Rows are points. Each copy is the shape, with its points in the same order, stretched, turned, moved and blurred by noise. Is it also mirrored, or only turned?

Shape (9 x 3):
[[ -5.8  17.3  20.4]
 [ -3.0  -6.8 -19.6]
 [ 13.4  -1.3 -11.3]
 [-18.0 -11.1  -3.1]
 [ -9.5   5.0  -2.2]
 [-18.2 -15.0 -19.3]
 [-17.4 -12.7  41.3]
 [-34.9  -9.1  14.2]
 [ 16.6 -18.2 -25.0]]
Copy 1 (9 x 3):
[[ 38.3   7.3   4.1]
 [ -1.1  11.3   3.3]
 [  1.8   7.9 -12.2]
 [  9.9   4.9  15.9]
 [ 18.5  12.4   7.3]
 [ -1.9  11.2  17.0]
 [ 32.3 -21.7  14.0]
 [ 24.9  -0.3  30.0]
 [-17.4   3.1 -14.4]]
Copy 1 is: only turned
Copy 2 (9 x 3):
[[  3.5   4.1 -25.4]
 [-23.0 -12.1   2.1]
 [ -9.1   4.4   5.3]
 [-14.9 -26.9  -8.4]
 [-14.1  -8.3 -13.1]
 [-28.9 -30.1  -2.4]
 [ 24.0 -28.5 -26.6]
 [-10.3 -38.0 -26.4]
 [-15.5 -10.9  22.4]]
Copy 2 is: mirrored
Copy 3 (9 x 3):
[[-15.2  17.2  -2.8]
 [ 10.2  -5.4 -13.3]
 [ 16.2   9.2  -0.6]
 [ -6.9  -8.4  -4.1]
 [ -4.2   5.0 -13.3]
 [ -1.9 -16.1  -9.8]
 [-33.9  -9.7  35.4]
 [-26.6 -15.4   1.9]
 [ 26.6  -2.4   0.3]]
Copy 3 is: only turned
Copy 4 (9 x 3):
[[  0.8 -17.8 -33.3]
 [ -8.4  -2.6  13.6]
 [  4.1  10.5  11.8]
 [ -8.7 -25.7  -0.3]
 [ -7.2 -12.7 -10.1]
 [-15.4 -19.8  15.1]
 [ 17.1 -49.1 -31.2]
 [-12.8 -50.0 -22.0]
 [  7.5  13.5  35.4]]
Copy 4 is: mirrored
